Each wall is flat, endless, passes through zero and stands at right angles to its row. A trip goes straight from one point to another. List the walls that it crosses, first one first.
In the rows, 100 means zero.

Walls:
(1): 130 72 111
(2): 118 56 6
(3): 95 25 103
(4): 99 70 53
(5): 184 124 56
(6): 73 117 130
Trips:
109 97 180 to 76 74 195 -> none
129 51 78 to 157 176 57 -> 3, 1, 4
146 129 145 to 33 81 129 -> 5, 1, 3
102 101 79 to 126 116 112 -> 1, 4, 2
97 80 128 to 66 25 117 -> 4, 2

Walls:
(1): 67 119 125 123 128 81 92 109
(2): 99 59 125 105 82 115 85 118
(3): 103 94 121 85 42 100 52 144
(4): 108 112 109 108 94 146 51 107
(5): 57 125 108 103 164 89 54 48
(6): 104 133 52 110 105 44 69 52
(7): 71 74 119 98 129 81 93 105
(8): 103 117 102 78 179 84 152 84
Trips:
82 120 122 90 68 140 105 70 to 109 107 112 103 81 125 134 136 -> 5
114 148 95 92 116 96 91 76 to 73 122 151 110 146 103 70 131 -> 7, 6, 3, 2
91 131 109 52 67 140 63 135 to 98 122 155 112 149 107 35 94 -> 5, 1, 7, 8, 6
155 50 28 100 134 124 40 94 to 98 121 115 132 112 96 78 88 -> 2, 1, 7

Walls:
(1): 80 85 116 116 83 114 105 89 76 149 81 80
(2): 80 69 63 103 110 134 115 80 159 148 78 69
(3): 117 116 135 94 107 121 84 83 108 157 168 35
(4): 77 65 98 82 77 94 124 132 170 89 77 64
(5): 140 97 118 70 156 105 103 102 110 131 57 112
Trips:
35 76 65 138 111 71 68 191 5 147 61 107 to 117 73 96 87 147 64 17 81 104 125 150 107 -> 5, 3, 1
85 72 33 84 152 131 88 72 75 50 41 102 to 99 105 57 112 93 152 140 146 111 105 95 64 -> 4, 1, 5, 3
73 107 124 121 91 83 56 87 141 118 105 133 to 94 126 85 88 119 99 67 158 114 113 99 99 -> 1, 5, 2
120 74 85 108 113 143 115 99 79 156 147 123 to 105 51 68 89 78 119 65 79 73 99 123 69 -> 5

Walls:
(1): 80 117 86 125 81 101 57 87 84 70 114 125 100 89 100 82 92 118 105 72
(2): 65 89 105 117 95 129 69 69 68 98 55 93 73 124 113 51 80 93 93 102
(3): 99 89 152 105 105 124 81 63 104 107 82 95 106 78 87 100 107 137 97 99
(4): 88 122 143 101 127 130 60 104 121 123 150 109 38 84 102 113 134 108 79
 85
(5): 93 108 92 62 91 117 42 67 117 105 109 105 68 130 128 100 96 86 55 107
(6): 66 109 159 67 113 84 108 93 114 124 117 101 24 110 132 65 100 87 119 98
(7): 85 73 108 62 63 121 121 82 90 52 74 99 127 110 81 86 74 123 106 100
Trips:
99 88 85 91 92 87 74 127 77 69 97 102 70 114 97 71 109 65 152 79 to 129 97 72 80 127 81 92 121 124 134 75 128 104 106 131 146 105 121 118
 118 -> 7, 2, 1, 5, 6
90 87 93 111 36 126 90 95 51 111 93 97 89 134 118 81 111 123 103 105 to 83 81 57 90 105 139 117 94 103 119 146 97 107 139 125 119 106 88 108 118 -> 3, 1, 7, 2, 4
123 115 105 83 130 48 116 128 93 86 89 92 68 74 83 132 66 84 121 74 to 91 140 102 93 88 108 122 77 84 152 88 131 129 125 107 65 103 82 96 75 -> 2, 5, 1
80 113 135 86 141 79 78 99 117 123 130 108 127 148 127 113 79 60 77 75 to 150 107 115 68 105 25 144 90 74 75 118 63 42 66 78 128 108 118 56 100 -> 5
64 107 85 97 117 157 84 90 77 62 109 116 56 63 80 104 103 125 91 114 to 81 56 92 119 76 127 107 110 79 119 55 161 122 106 134 110 74 109 116 103 -> 6, 4, 5
82 107 85 109 161 125 70 81 105 94 130 96 130 88 98 111 96 99 88 67 to 110 59 100 88 82 128 108 107 123 142 110 139 98 118 84 112 114 61 140
 105 -> 1, 3, 6, 5

Walls:
(1): 33 130 147 138 161 108 88 127 127 77 152 107 60 66 178 24 91 115 108 123
 90 123 83 90 73 83 114 98 108 108 118 98 84 117 110 123 102 128 76 124
 145 98 108 80 148 109 63 64
(2): 101 96 86 66 100 49 83 84 102 49 48 112 90 74 83 35 101 117 134 119 82
 137 70 93 17 124 70 93 116 132 158 117 73 79 67 120 102 92 103 115 142
 112 63 92 120 99 107 74
(3): 124 146 145 98 81 108 103 121 98 112 114 93 83 112 103 101 138 107 113
 74 83 76 110 53 65 104 120 80 128 121 30 124 82 79 61 153 66 143 139
 114 103 154 82 35 126 96 104 68
(4): 106 61 111 161 104 139 136 66 94 77 64 99 69 83 119 65 96 83 101 103 151
 91 93 94 142 107 108 106 125 118 93 138 58 122 87 82 95 50 105 125 68
 88 68 74 77 73 94 57
(5): 82 72 86 158 81 119 89 138 94 94 70 113 134 65 83 123 99 90 108 75 44
 147 55 105 131 133 86 116 63 136 60 72 99 52 126 96 85 85 118 93 110 81
 77 90 120 108 90 141
(6): 146 82 77 119 82 74 129 92 110 96 74 80 109 88 79 49 70 156 129 111 74
 103 147 79 146 146 137 89 118 97 87 106 43 91 108 92 77 98 113 66 48 48
 123 149 72 89 79 32
(7): 125 103 90 102 135 112 71 107 96 51 103 87 57 111 68 95 102 52 94 129 96
 115 90 54 119 114 120 98 154 137 96 66 64 28 141 75 77 103 110 80 87
 139 74 56 105 115 71 124
(8): 68 44 73 117 128 68 142 111 47 125 146 79 85 108 90 135 100 124 101 101
 83 68 115 123 88 123 98 84 65 141 76 115 129 131 102 117 76 78 125 67
 96 73 70 92 136 109 73 50
Trips:
102 99 88 106 88 80 71 118 103 132 149 154 78 90 105 115 63 89 79 109 97
 78 92 120 92 54 106 115 134 112 149 66 107 156 144 106 95 124 83 93 113
 155 136 145 138 102 145 26 to 43 94 70 61 115 119 100 129 54 108 97 100 88 60 99 86 121 101 92 111 163
 49 76 116 57 134 66 68 103 96 116 122 86 104 118 159 71 128 59 128 141
 143 47 99 115 154 90 134 -> 2, 3, 7
90 88 109 112 85 82 90 113 101 174 71 109 55 119 110 71 34 74 135 110 66
 76 116 105 101 61 135 99 93 109 64 80 108 128 102 106 87 112 116 80 94
 106 127 149 131 81 57 97 to 57 111 117 104 111 50 127 148 134 129 94 42 87 86 114 144 84 111 129 89
 120 92 57 115 126 145 116 135 93 122 74 72 84 63 128 119 163 121 80 98
 53 83 99 117 104 65 109 110 -> 5, 3
110 90 170 70 90 60 85 95 83 119 55 111 92 131 129 92 115 62 95 87 107
 118 88 130 69 159 138 68 82 125 49 146 72 165 94 60 62 98 78 117 98 88
 90 106 107 88 100 96 to 66 50 95 139 91 93 79 88 96 90 88 103 80 64 123 111 114 100 122 116 125
 100 114 179 80 71 105 165 77 77 46 151 179 136 113 98 166 109 105 123
 142 124 101 84 119 88 112 106 -> 6, 1, 3, 2, 5
88 69 134 142 103 93 69 64 123 83 81 59 93 166 119 80 116 52 98 156 93
 93 95 44 111 134 88 56 127 74 88 76 78 120 122 71 133 74 57 81 87 87 93
 126 117 96 138 111 to 75 64 127 107 98 53 32 119 121 101 90 59 126 128 95 97 94 69 105 141 137
 121 100 115 94 61 87 102 147 98 105 89 143 128 109 77 68 79 72 63 94
 145 38 97 70 89 70 155 -> 6, 1, 2, 4
123 139 117 134 69 112 116 98 118 116 152 165 149 85 128 69 97 137 36
 106 104 82 121 105 87 110 139 123 109 99 125 57 81 60 152 68 148 127 77
 86 88 124 67 81 71 96 94 45 to 111 98 70 83 105 74 100 85 134 75 141 86 111 126 49 126 174 83 94 98 104
 143 96 107 131 127 44 83 115 118 33 81 106 127 101 109 146 109 92 79 95
 67 90 67 133 37 92 99 -> 4, 5, 1, 8, 6
73 108 80 83 78 90 116 159 57 123 107 104 59 98 80 154 134 118 92 94 77
 114 110 96 131 118 100 102 82 97 66 118 114 91 68 71 77 121 73 89 87 69
 104 101 135 95 121 147 to 158 67 145 156 67 83 87 111 61 90 72 78 47 104 63 116 95 131 116 109 44
 71 122 68 124 140 51 133 135 101 128 91 74 79 65 117 72 94 66 97 142 87
 31 97 166 97 143 90 -> 7, 6, 2, 4

Walls:
(1): 83 114 74 164 120 78 112 69 152 115 86 114 139 100 43 85 87 110 109 153
 108 140 124 109 89 74 99 48 137 139 86 84 116 112 146 97 94 116 115 117
 109 104 63 110 115 78 135 57
(2): 127 127 107 117 60 79 149 114 143 68 119 72 57 88 117 121 96 108 101 126
 120 164 92 67 58 40 123 68 132 90 110 124 89 62 117 113 65 98 117 149
 110 131 76 48 131 80 99 94
(3): 82 124 129 142 105 80 95 112 55 126 108 130 69 89 104 114 102 111 84 99
 129 97 127 74 154 107 67 117 61 120 128 89 91 81 81 82 115 90 153 143
 115 80 97 91 144 131 86 96
(4): 75 121 91 120 64 101 90 133 57 112 104 75 97 141 92 86 81 58 65 105 96
 121 82 89 116 152 90 70 102 151 133 104 134 126 126 80 106 89 124 127
 155 86 113 108 6 101 99 115
(5): 118 45 143 52 99 80 104 115 113 99 132 99 130 116 112 110 122 91 122 108
 128 122 108 131 103 104 117 102 75 84 45 106 116 69 185 94 114 97 67
 110 87 104 121 69 102 82 72 64
(6): 81 134 84 121 99 95 157 184 58 120 59 107 112 121 96 86 99 124 123 95
 117 128 43 81 63 95 58 89 94 91 135 101 85 78 129 70 55 108 109 79 81
 99 58 145 94 24 179 83
(7): 121 92 116 122 69 120 107 76 73 107 80 143 88 95 108 85 85 88 151 142 83
 86 75 97 90 72 119 13 115 115 118 174 118 85 125 113 148 107 147 41 47
 108 159 77 115 92 63 66
(8): 96 94 26 29 82 119 127 115 125 93 89 122 39 110 66 89 119 96 76 88 89
 133 108 100 144 144 51 125 85 86 130 89 115 90 114 142 80 116 95 130
 101 108 107 111 87 120 55 158
(9): 83 77 99 107 119 105 82 92 50 95 94 71 117 93 116 93 85 123 67 144 133
 101 132 114 111 74 106 98 112 75 154 139 112 91 136 98 67 132 104 165
 108 141 105 67 84 103 121 127
(10): 119 119 90 80 128 47 107 92 75 116 91 146 106 109 71 109 99 60 146 97
 110 93 14 57 114 93 91 169 134 109 103 103 67 87 121 111 139 44 47 44
 98 141 55 103 84 92 32 92
(11): 135 71 87 66 100 81 89 90 84 71 105 89 48 106 153 149 109 112 134 87 94
 119 134 88 85 111 121 105 88 111 85 54 80 96 138 111 158 154 92 106 89
 47 108 132 113 104 115 151
(12): 78 110 120 75 108 62 113 82 112 90 108 78 112 69 105 127 115 130 108 43
 146 135 88 91 132 109 43 87 85 137 140 94 147 138 127 111 65 93 105 68
 61 58 126 83 93 100 86 124
Trips:
168 31 135 40 86 62 60 87 95 105 121 89 85 68 98 101 113 107 53 68 99 68
 147 114 57 117 29 59 118 130 85 78 154 103 129 102 122 95 103 88 114
 127 139 89 121 68 103 96 to 127 99 78 130 107 82 98 109 95 154 76 94 92 72 95 108 72 149 103 101 110
 77 147 41 112 101 109 120 77 71 44 41 57 12 120 163 150 39 57 86 68 102
 78 90 134 102 108 57 -> 9, 8, 3, 10, 12, 7, 1, 2
118 32 94 148 54 48 51 83 85 51 68 109 115 105 107 35 72 153 60 151 125
 64 119 98 76 124 98 96 88 164 147 93 117 91 122 63 107 89 99 105 97 73
 140 77 107 63 97 102 to 131 54 147 103 76 70 80 57 73 74 64 130 120 145 62 117 81 66 95 56 114
 56 83 79 120 120 108 139 127 96 140 61 100 140 111 111 54 71 90 97 95
 133 94 51 65 86 116 96 -> 11, 10, 1, 3, 7

Walls:
(1): 58 121 84 69 72 86 144 106 156 115 116 98 70 120 145 68 51 121 72 41 162
 123 104 96 97 112 85 147 74 140 61 150 157 109 63 98 72 96 146 69 93 89
 113 101 85 57 97 105
(2): 103 128 29 69 95 90 90 73 92 97 34 57 132 62 78 91 109 79 54 55 120 62
 108 142 96 101 58 106 87 67 74 117 52 110 124 134 98 113 89 98 64 133
 68 81 73 115 105 26
(3): 122 79 100 100 90 55 113 49 111 131 125 95 84 139 79 129 171 72 114 143
 106 85 83 98 133 174 143 72 70 133 104 110 85 110 124 153 117 122 110
 86 117 107 86 130 83 105 156 74
(4): 144 171 101 120 94 118 71 108 139 133 73 102 54 116 106 104 99 80 109 83
 61 94 94 76 125 94 137 84 133 65 92 66 111 110 149 90 94 100 130 132
 111 90 46 112 147 78 92 104
(5): 88 147 144 128 114 118 140 95 82 61 79 72 71 140 137 195 119 98 107 98
 139 76 131 80 81 100 106 126 108 156 127 52 98 114 12 154 135 103 71 99
 91 112 161 126 15 72 69 69
(6): 140 118 97 154 86 74 161 101 86 131 125 134 59 113 126 90 104 96 157 44
 84 165 120 93 129 103 102 140 130 97 111 66 81 127 34 169 37 88 159 80
 124 70 102 73 79 91 121 104
(7): 37 140 140 126 107 58 54 55 106 67 105 84 72 127 137 111 123 68 42 109
 60 79 100 131 122 124 91 103 102 101 125 76 134 98 49 88 139 61 39 114
 121 67 78 116 130 100 81 156
(8): 106 85 129 114 145 146 140 120 140 91 124 88 103 102 56 117 53 114 143
 149 189 172 137 76 81 146 112 90 113 119 33 66 96 79 136 140 142 106
 116 40 152 85 66 102 108 113 132 119
Trips:
101 112 108 99 81 37 143 58 145 107 129 106 97 97 72 74 105 63 107 80 59
 104 40 50 137 100 128 121 140 125 87 149 88 35 136 101 102 100 115 102
 94 103 113 92 102 92 113 141 to 93 102 90 122 42 112 144 142 152 100 131 102 162 150 102 90 137 38 109
 101 151 64 97 97 89 157 69 124 62 54 144 81 102 102 130 131 106 115 91
 70 106 140 151 68 96 130 97 144 -> 7, 8, 4, 5, 2
81 101 109 95 104 63 99 85 85 120 101 31 90 62 50 61 39 54 86 102 119 98
 85 68 70 70 41 137 72 96 78 88 117 108 157 121 170 120 68 138 115 133
 104 119 87 110 122 42 to 130 87 95 94 122 140 86 98 83 107 116 96 29 114 117 105 94 104 105 78 45
 100 50 100 122 89 171 67 104 99 115 119 139 103 122 113 104 141 97 129
 80 117 86 88 113 86 110 82 -> 3, 4, 8, 2
95 71 45 98 66 58 138 120 83 103 99 71 90 128 67 141 119 88 87 136 116
 109 74 132 127 74 116 121 71 112 154 78 99 133 127 125 123 126 116 114
 83 93 62 107 75 103 71 142 to 73 166 87 80 91 77 75 115 65 133 57 114 67 138 71 51 79 123 125 104 145
 128 49 95 154 68 135 82 68 93 108 47 88 89 110 105 109 70 60 91 51 79
 120 141 100 85 126 28 -> 7, 4, 6, 1
